Rows are points. Each copy is the shape, with its points in the same order, turned, moved and blurred by noise. Some copies are also mirrored. Which?

Shape:
39 43

-23 -32

-4 -65

-28 8

-52 3
Copy 1 (5 x 2):
29 -24

-33 46

-7 77

-47 18

-66 19
Copy 1 is: mirrored
Copy 2:
-19 35

37 -45

74 -39

-4 -39

-10 -64
Copy 2 is: only turned
Copy 3 (5 x 2):
-69 4

27 28

35 -10

-7 42

9 66
Copy 3 is: mirrored
Copy 4 (5 x 2):
28 -62

-34 21

-61 13

12 16

11 39
Copy 4 is: only turned

Shape, 6 rows:
24 14 82

14 -6 33

37 15 50

25 -14 6

35 68 -50

-59 4 -12
Copy 1, 6 rows:
-63 -62 -23

-31 -24 -26

-38 -49 -5

-3 -9 -21

-1 21 78

-50 59 -26
Copy 1 is: only turned
Copy 2:
-9 66 3

1 22 14

12 47 3

22 -2 24

86 -24 -48

-37 -46 -24
Copy 2 is: only turned
Copy 3:
23 86 44

12 33 44

30 47 38

11 2 36

63 -17 -58

-47 21 -33
Copy 3 is: only turned

Shape, 8 rows:
-37 52 -2

16 42 -36

13 -33 -48

-84 4 -50

12 16 -42

51 -67 -5

31 42 -24

11 58 -47
Copy 1, 8 rows:
-26 54 -21

24 18 -8

24 -51 -27

-9 8 -95

27 -1 -13

2 -89 15

23 18 16

41 37 -6
Copy 1 is: only turned
Copy 2:
14 12 -74

19 -37 -46

-24 -38 13

-76 16 -68

7 -39 -30

3 -31 69

36 -35 -41

23 -35 -71
Copy 2 is: only turned
Copy 3, 8 rows:
10 -53 15

27 -14 -30

-35 35 -31

-71 -56 -5

2 3 -30

-17 91 2

38 -2 -26

30 -29 -38
Copy 3 is: mirrored

Shape (9 x 4):
9 -42 13 -33

-59 -13 -6 -39

-20 -51 12 -18

-32 35 -12 26

-39 20 -36 90

-58 47 33 -11

46 -20 46 13

-52 3 -72 3

-23 -5 69 32
Copy 1 (9 x 4):
10 -13 30 -40

3 -30 -49 -12

32 -28 10 -20

0 20 -22 45

12 1 9 111

32 39 -63 7

37 32 56 -18

-35 -50 -29 36

75 30 12 13
Copy 1 is: mirrored
Copy 2:
3 -17 59 31

-41 48 55 27

-25 -18 43 30

-13 48 -4 -33

-47 20 -54 -58

4 87 2 21

52 -35 3 24

-66 37 40 -59

6 18 -31 56
Copy 2 is: only turned
Copy 3:
-36 -15 1 -17

29 -54 -19 17

-28 -38 7 21

45 20 24 34

37 54 39 90

78 -25 41 -1

-40 17 61 -28

44 4 -41 64

9 -23 83 11
Copy 3 is: mirrored

Shape, 10 rows:
37 43 8 -6 -40 22

-36 20 35 39 51 -20

14 33 3 -8 62 -44

-62 -57 -18 -31 28 -49

61 -35 20 2 14 64

-54 -74 29 -15 52 -37

-25 26 -13 -1 23 -35

-38 21 37 -3 70 4

15 18 -33 50 -14 -5

14 -81 40 17 26 -38
Copy 1:
-9 18 27 40 44 -21

-22 -85 0 -38 -1 0

18 -86 4 -6 62 21

50 -28 -63 -94 36 15

-38 31 10 9 32 78

-1 -42 -45 -113 38 40

31 -49 -10 -15 33 -14

-39 -76 -32 -27 32 6

38 -14 24 19 -14 4

6 -9 31 -95 35 71
Copy 1 is: only turned
Copy 2:
41 9 10 18 30 18

-52 -17 59 -39 -6 -42

-28 -49 16 -8 29 -67

-79 -50 -50 -61 -27 -12

-38 4 9 87 -5 22

-100 -65 -6 -36 -47 -2

-22 -20 1 -45 18 -40

-75 -32 52 -27 28 -19

10 39 -5 -3 -10 -41

-55 -59 1 21 -78 -17
Copy 2 is: only turned
Copy 3, 10 rows:
25 51 13 17 69 3

-23 -29 31 -56 20 61

-14 -57 24 -15 65 12

-1 -58 18 -17 -58 -30

38 24 -76 -32 51 4

20 -66 2 -57 -51 3

-19 -30 41 -8 24 9

-16 -31 25 -77 33 17

-27 19 -4 34 38 34

54 -56 -38 -18 -14 40
Copy 3 is: only turned
Copy 4 (10 x 6):
26 -35 -52 3 14 55

-14 56 17 15 37 13

36 41 44 -26 1 9

-17 19 -6 17 -9 -91

-7 -67 -13 -40 63 29

-51 34 11 -33 23 -78

28 30 13 16 4 -15

12 67 6 -13 65 -5

12 -40 6 55 -5 32

-60 -20 18 -44 -6 -32
Copy 4 is: only turned

Shape:
12 35 27 -27 50 26 -26 -25

34 -4 -28 37 16 -83 90 26

-13 -54 -31 -46 1 -32 29 -11

36 18 28 11 17 -37 -22 45

10 19 18 -43 33 5 -12 -20

21 41 -9 -40 -13 -37 -35 18

-11 9 -45 27 29 10 -8 121

90 -17 0 -38 47 3 21 36

10 39 -11 -51 -9 17 -22 42

33 10 3 15 -19 -25 34 -61

-4 16 -30 44 28 45 -44 20

24 -12 23 28 -64 -1 66 -5
Copy 1 (12 x 8):
45 13 28 -59 6 -19 39 -46

-23 14 -77 41 50 -68 21 43

0 -80 -26 -13 53 -29 4 -7

68 32 4 3 22 -31 10 26

46 -13 12 -41 10 -27 34 -37

80 -18 -20 -37 -13 -39 17 17

10 -2 29 -4 10 18 56 111

64 5 -38 10 62 23 63 -9

61 -33 2 -26 -36 1 43 16

2 11 -59 -20 8 -34 -28 -38

10 29 32 -73 4 29 13 41

-16 3 -43 50 -11 3 -36 -23
Copy 1 is: only turned
Copy 2, 12 rows:
-12 10 47 30 35 -35 -12 -7

9 56 -118 18 -13 34 -29 -41

-17 -14 -18 -22 -57 35 -42 -18

50 5 -36 21 30 -24 -15 21

-14 8 29 12 7 -28 -21 -3

-3 8 -21 15 -11 -30 -8 60

13 -41 -64 33 77 72 -4 47

34 62 7 -5 29 33 -70 21

-22 -1 1 -3 26 2 5 68

2 59 -15 16 -47 -11 22 -34

15 -20 17 72 42 39 32 11

21 50 -45 -41 -22 28 58 -29
Copy 2 is: only turned
Copy 3:
55 9 35 28 -42 -2 7 -22

-57 31 -67 19 64 15 -52 -46

-2 5 -1 -50 28 55 -40 19

-8 -37 -5 72 -10 12 -28 -24

44 12 32 12 -33 14 -10 -10

-24 -5 36 40 -41 55 -23 -15

28 -26 -46 103 41 94 0 16

38 -16 -64 10 -42 40 -57 -45

13 11 5 53 -52 73 2 16

-38 24 -5 -26 -6 -8 25 -44

53 -24 5 53 14 54 62 -25

-61 9 -58 -8 -9 -8 33 20
Copy 3 is: only turned
Copy 4 (12 x 8):
-1 -29 24 -36 2 21 -23 50

41 10 44 1 5 -94 54 -80

-5 -49 -18 -6 -40 -28 10 -66

81 3 33 0 -2 7 -13 -10

2 -26 31 -25 -16 15 -12 19

18 2 57 31 1 40 -27 -29

85 -69 30 71 63 -17 38 1

58 -42 48 -57 -3 32 57 -21

12 -38 36 39 3 52 13 -2

-21 55 -4 -27 -23 -10 19 -23

26 -16 -17 16 74 13 6 23

14 50 -29 17 -54 -12 61 -23
Copy 4 is: mirrored

Shape (13 x 8):
28 -8 -18 -14 7 -41 -35 13

8 -33 -17 66 7 8 -33 -8

9 -32 -23 58 -6 -36 -18 30

26 39 41 51 -15 55 69 -40

21 19 -36 -27 38 -50 5 3

-17 -10 -62 8 6 -23 -24 34

-17 55 58 -8 5 30 52 -30

-28 14 -18 -38 29 -24 -60 14

21 37 -15 2 51 -1 -16 37

-15 1 2 -8 27 -47 -16 48

-67 -10 20 -2 62 23 19 -30

-2 7 42 -41 16 59 59 -5

-55 -85 36 38 65 16 -21 -22
Copy 1:
-20 7 25 -29 13 -12 -26 8

40 32 54 -24 -12 14 30 34

-2 18 53 -25 -11 11 -5 59

90 -14 16 81 -53 -43 25 1

-11 25 -17 -1 32 -41 -32 25

-28 43 -3 -45 -10 -4 2 30

28 -16 -13 95 -14 -12 13 -25

-49 39 -4 -17 23 8 4 -34

-1 58 18 18 -7 -19 -33 -8

-40 30 5 3 -1 27 -37 22

38 40 -40 49 22 47 35 -17

69 -13 -38 61 -27 3 -21 -46

57 33 19 3 37 108 35 13
Copy 1 is: mirrored
Copy 2, 13 rows:
36 1 17 53 -34 -25 32 -40

11 26 -22 49 36 -48 -17 -51

-9 20 17 52 2 -69 -16 -49

-36 -16 -17 -36 83 24 30 -6

10 -11 8 16 -60 -5 51 -64

9 12 -29 39 -55 -70 19 -24

-19 -15 -21 -40 16 61 34 24

36 11 -28 72 -72 -3 27 -4

-16 7 -17 57 -23 -13 77 -17

-12 36 12 41 -66 -19 21 -16

9 58 -66 -21 -18 26 12 5

17 13 -7 -60 16 12 58 40

24 121 -54 20 5 -5 -38 -12
Copy 2 is: only turned
Copy 3:
44 26 -21 26 -26 -7 16 -13

47 -29 -29 5 42 37 1 8

41 4 -36 32 46 -1 9 11

-79 -19 11 -3 14 67 -48 26

43 54 33 46 -40 6 10 10

70 19 4 10 10 -25 -17 8

-82 -3 47 -32 -15 24 -9 1

61 11 23 -7 -37 -34 29 -32

27 -16 32 32 -34 -21 11 33

26 26 9 19 -2 -42 36 10

5 9 69 -60 17 29 34 8

-51 25 22 -59 -38 26 -10 46

41 -14 16 -64 57 51 77 18
Copy 3 is: only turned

Shape, 13 rows:
13 9 -13 54 15 11 50 46 -39

14 -29 -54 -32 52 7 25 -42 -62

25 21 -34 64 57 -12 -52 32 -58

78 26 -97 -21 14 -100 -23 -15 -52

6 -36 -38 24 11 -10 12 -11 23

-8 -14 18 59 -40 -31 32 37 38

-52 -1 -8 25 -12 51 48 -28 16

14 -32 -10 -23 -45 -7 -32 -20 -41

-22 -49 -3 -80 42 13 -33 -41 -1

3 -3 -45 38 56 6 -2 -25 -6

-56 -16 -8 41 -24 -55 34 1 -21

-100 -27 -38 4 28 61 1 43 -14

-68 55 -16 14 35 -52 -4 1 59
Copy 1, 13 rows:
2 0 -15 16 16 -54 7 60 -51

24 -7 -71 -9 -19 58 43 53 -6

57 -20 -62 -22 -46 -65 -32 17 -59

2 -54 -85 27 -75 30 40 -43 -106

19 -40 -20 24 -18 -21 19 0 22

-4 -34 68 33 -4 -63 6 -2 5

-9 16 16 -22 51 -4 5 20 42

27 12 5 20 -45 54 -24 -17 -9

14 12 -18 -53 -77 53 33 8 50

39 -29 -56 -19 6 -29 10 5 9

-19 -66 39 -3 1 2 -7 21 -11

-43 -3 -22 -44 -11 -21 -52 66 74

-49 -46 13 -76 -13 -61 32 -28 8
Copy 1 is: only turned
Copy 2, 13 rows:
42 42 -2 33 -14 70 5 0 -18

61 8 -1 68 29 -39 -8 22 -68

43 27 -17 28 -72 2 16 -72 -77

96 13 -96 19 4 -82 58 -29 -20

-13 -16 -10 58 -20 -6 31 5 -17

-40 11 -7 16 -29 57 42 2 51

-36 18 46 78 12 19 -47 3 10

-4 8 -36 -2 -9 -40 -14 36 -22

-27 -60 26 27 46 -67 -11 -3 -74

31 -3 3 80 -26 -12 17 -22 -32

-25 62 20 22 14 4 43 -1 22

-69 42 11 67 23 38 -22 -46 -78

-43 -5 9 57 22 -17 45 -100 44
Copy 2 is: mirrored
Copy 3 (13 x 9):
-7 -5 -1 73 -95 -11 -16 -18 -5

-48 -33 -59 38 15 -39 -41 -20 -22

3 75 -16 44 -55 -10 -58 -29 -57

-48 39 -55 -40 -35 -79 -20 -114 -29

-49 9 -5 7 -23 17 2 -7 15

-12 5 65 5 -86 15 21 -1 41

11 -47 19 58 -2 42 21 6 21

-3 -28 3 -41 -16 -34 -4 7 -44

-49 -7 2 8 76 -49 -7 37 -20

-23 30 -31 44 -7 18 -30 -25 1

-17 -32 70 9 -45 8 -38 -42 18

-36 -23 60 98 10 37 -2 16 -64

-6 54 77 46 23 2 14 -64 40
Copy 3 is: only turned
Copy 4, 13 rows:
-70 -12 16 0 -16 -32 58 11 20

50 -34 -2 -17 32 -47 49 -42 25

-62 47 -36 -10 12 6 43 -63 33

55 88 -70 25 49 -47 34 4 12

-9 -40 -36 -22 2 -6 -1 20 11

-80 -26 -8 9 -25 -15 -28 62 -14

-24 -72 43 -33 -27 -21 -24 19 55

25 18 17 -32 -5 -32 -27 -16 -38

59 -55 26 -13 52 23 -28 -45 -13

-13 -28 -37 -13 5 -1 20 -30 56

-61 -24 -3 -4 22 -76 -41 22 12

-61 -60 61 -82 57 9 -2 -14 45

-45 -19 -7 40 51 21 -63 28 79
Copy 4 is: only turned

Shape (16 x 11):
72 4 6 45 -1 36 -31 -17 9 -12 10

10 35 -15 36 34 16 -14 -4 -4 13 -8

-10 -13 4 -3 22 15 6 9 -36 34 -1

13 6 -2 47 31 33 21 -81 26 19 -32

-31 29 -2 -9 -13 0 -52 33 39 13 15

0 13 -9 25 -49 -40 5 -4 32 -8 -20

-10 15 6 -17 -28 33 -10 -53 4 -40 22

-16 -16 4 -2 -6 -23 -12 -46 34 -3 28

-35 -5 15 20 44 32 40 6 19 -39 -15

-38 29 19 37 -33 -10 5 -43 14 -52 -10

-19 -25 -33 -20 10 -40 -7 -35 19 -34 -7

-23 19 32 -3 -1 37 -73 -57 47 -2 -46

-9 5 4 48 -20 37 39 61 26 -56 -24

0 20 48 13 17 -19 -11 3 -46 30 -10

-63 39 -14 -35 -68 -26 -66 45 -2 12 14

-19 18 9 -67 29 -21 16 35 -1 9 3
Copy 1:
16 -8 7 64 -12 -26 33 -41 16 57 14

14 -44 8 38 9 -13 40 10 -2 -1 20

1 -62 7 -21 0 -11 24 4 18 1 -19

47 -16 -39 20 7 -34 96 2 15 17 16

-37 -8 6 16 17 37 2 -23 -14 -38 14

-19 45 4 27 -8 15 46 24 -18 -2 -18

36 10 -43 20 24 -21 -7 -33 -30 4 -28

32 27 0 -21 3 -7 35 -26 -29 -18 -7

43 -39 -43 22 -51 6 12 21 6 -33 4

14 31 -35 51 -6 -26 38 9 -58 -33 -32

33 13 2 -32 -6 16 13 13 -62 7 0

-23 1 -75 15 15 -16 53 -59 -32 -6 35

5 -10 -33 76 -69 41 3 35 18 -16 -27

-29 -39 22 -2 -14 -66 23 9 1 -17 -11

-83 -2 9 6 51 44 -22 -15 -40 -46 -35

-11 -24 8 -37 2 -9 -31 35 9 -31 15
Copy 1 is: only turned
Copy 2, 16 rows:
22 -18 1 -15 -18 -13 8 21 80 -26 -1

25 11 16 -11 -12 -5 51 1 34 19 27

-1 24 -2 -19 42 -18 55 12 -7 -5 7

39 58 9 -35 -15 54 13 39 46 -1 7

-21 -24 -23 -11 18 -19 14 -6 17 80 18

-6 -36 5 -30 -22 29 -19 -3 -19 13 16

10 11 9 22 3 -3 -27 11 22 26 -56

-14 9 -28 -1 24 39 -20 -16 23 17 -9

-39 56 -2 17 -42 5 38 33 1 12 2

-18 17 42 3 -26 18 -43 0 -4 27 -7

11 16 -45 26 -10 33 -13 -25 -26 8 6

27 52 -28 -38 -7 -20 -47 15 47 69 8

-53 -18 21 11 -69 -18 22 58 -13 5 14

-16 25 26 -56 25 -28 38 -36 8 -1 7

-14 -59 -1 -7 52 -47 -10 -23 -42 94 12

-25 10 -44 -17 10 -11 69 -30 -37 38 -31
Copy 2 is: mirrored
Copy 3:
-71 13 -14 42 -14 -55 -19 23 -33 -37 19

-58 5 -36 27 17 30 -1 16 -26 7 6

0 -5 -29 8 1 6 -31 13 -35 31 -7

-74 42 -7 5 5 6 -21 53 19 32 61

2 -22 -26 2 11 18 40 -32 -54 -19 35

-6 14 28 -3 2 7 55 22 0 -32 18

-28 -46 -3 2 -49 -1 -9 6 14 -12 68

-9 -5 -27 -5 -22 -21 36 -15 19 15 37

-5 24 -50 -22 -40 50 -32 39 -13 -13 40

-15 -26 6 -12 -24 16 37 58 19 -28 54

20 6 -15 16 -9 17 11 -15 58 -16 38

-21 -8 -29 -9 40 -19 -3 14 -12 -12 121

-3 42 3 -18 -45 38 -1 51 -66 -72 16

-6 -35 -45 -11 24 -17 -6 43 -23 21 -20

46 -83 8 -1 27 20 66 -37 -61 -29 29

17 -30 -40 -51 14 33 -25 -45 -15 -10 -13
Copy 3 is: mirrored
Copy 4, 16 rows:
-23 45 83 -30 10 -27 -5 -3 47 26 -10

1 44 39 -24 -37 -29 -15 -35 0 20 -29

-2 1 3 30 -21 -17 -7 -29 10 -3 -22

27 82 27 17 -16 -15 -13 31 5 60 -26

-17 24 -6 -53 -9 -21 -34 -28 -2 -57 -16

-40 31 32 -25 6 -10 -39 21 -61 -1 1

26 13 7 -43 26 18 -17 18 21 19 30

20 15 18 -25 -4 15 -37 45 4 -17 -23

2 55 16 12 -57 29 -7 -7 11 -8 37

34 48 45 -41 5 16 -25 19 -53 -2 44

-20 9 5 -33 -19 52 -12 45 -25 -9 -27

27 98 -16 -58 31 -11 19 18 15 -14 -19

-59 64 48 -2 -33 21 -31 -31 -15 -15 74

18 8 27 14 -14 -52 33 -12 -27 -26 -20

-27 -25 -40 -69 38 -8 -46 -51 -51 -64 -17

-22 -26 -42 -18 -59 -20 7 2 -5 -37 3
Copy 4 is: mirrored
